Each point is reached from the start by the listed moves, each made once or not at all, plus a little noise. Say if it took an odd or an even number of moves. Then give how often each move was made.

Moves:
(1): [+0.56, +0.25, -0.26]
(2): [-0.10, +0.46, +0.25]
Start: [-0.06, +0.17, -0.13]
Points:
[-0.07, +0.16, -0.14] => even (0, 0)
[+0.40, +0.88, -0.15] => even (1, 1)

Moves:
(1): [+0.59, +0.06, -0.04, -0.04, -0.13, -0.02, +0.00, +0.13, +0.09, +0.02, +0.04]
(2): [-0.09, +0.64, -0.02, +0.18, -0.14, -0.23, +0.04, +0.15, -0.01, -0.03, +0.10]
(3): [+0.06, +0.01, +0.55, -0.03, +0.02, +0.10, -0.03, -0.13, +0.13, -0.09, +0.01]
(4): [+0.11, +0.00, -0.03, +0.65, -0.08, +0.16, -0.13, +0.11, +0.14, -0.05, +0.05]
(5): [+0.14, +0.01, -0.02, +0.12, +0.51, -0.10, +0.03, +0.05, +0.12, -0.08, +0.02]
(6): [-0.06, +0.30, -0.06, -0.04, +0.10, +0.63, -0.14, +0.08, -0.06, +0.01, -0.07]
(7): [-0.06, -0.12, +0.02, -0.03, -0.07, +0.05, +0.53, +0.18, -0.01, -0.15, -0.02]
(8): [-0.02, -0.13, +0.07, -0.03, +0.01, -0.04, -0.10, +0.43, +0.14, +0.10, +0.01]
(9): [-0.04, +0.03, -0.07, -0.03, -0.06, +0.01, +0.00, -0.05, +0.42, +0.05, +0.00]
(10): [+0.09, -0.01, +0.03, +0.01, +0.09, -0.04, +0.22, -0.06, +0.00, +0.53, +0.18]
(11): [-0.05, -0.07, +0.04, -0.11, +0.06, +0.10, -0.04, +0.07, +0.03, -0.12, +0.49]
Start: [-0.04, +0.07, -0.01, +0.10, -0.05, -0.03, -0.47, +0.10, +0.11, +0.23, +0.09]
Points:
[-0.09, +0.90, -0.14, +0.87, +0.22, +0.55, -0.15, +0.70, +0.73, -0.19, +0.68] => odd (0, 1, 0, 1, 1, 1, 1, 0, 1, 0, 1)
[+0.67, +0.99, +0.47, +0.25, +0.40, +0.28, -0.41, +0.73, +0.50, +0.72, +0.35] => odd (1, 1, 1, 0, 1, 1, 0, 1, 0, 1, 0)
[+0.08, +0.19, -0.03, +0.70, +0.58, +0.67, -0.87, +0.84, +0.47, +0.06, +0.59] => odd (0, 0, 0, 1, 1, 1, 0, 1, 0, 0, 1)
[-0.01, +0.53, +0.07, +0.76, -0.12, -0.10, -0.53, +0.81, +0.38, +0.69, +0.92] => odd (0, 1, 0, 1, 0, 0, 0, 1, 0, 1, 1)
[+0.66, +0.44, +0.43, +0.07, +0.48, +0.57, -0.62, +0.19, +0.43, +0.05, +0.06] => even (1, 0, 1, 0, 1, 1, 0, 0, 0, 0, 0)
[+0.60, +0.44, +0.64, +0.19, +0.30, -0.18, +0.20, +0.93, +0.56, +0.42, +0.96] => even (1, 1, 1, 0, 1, 0, 1, 1, 0, 1, 1)
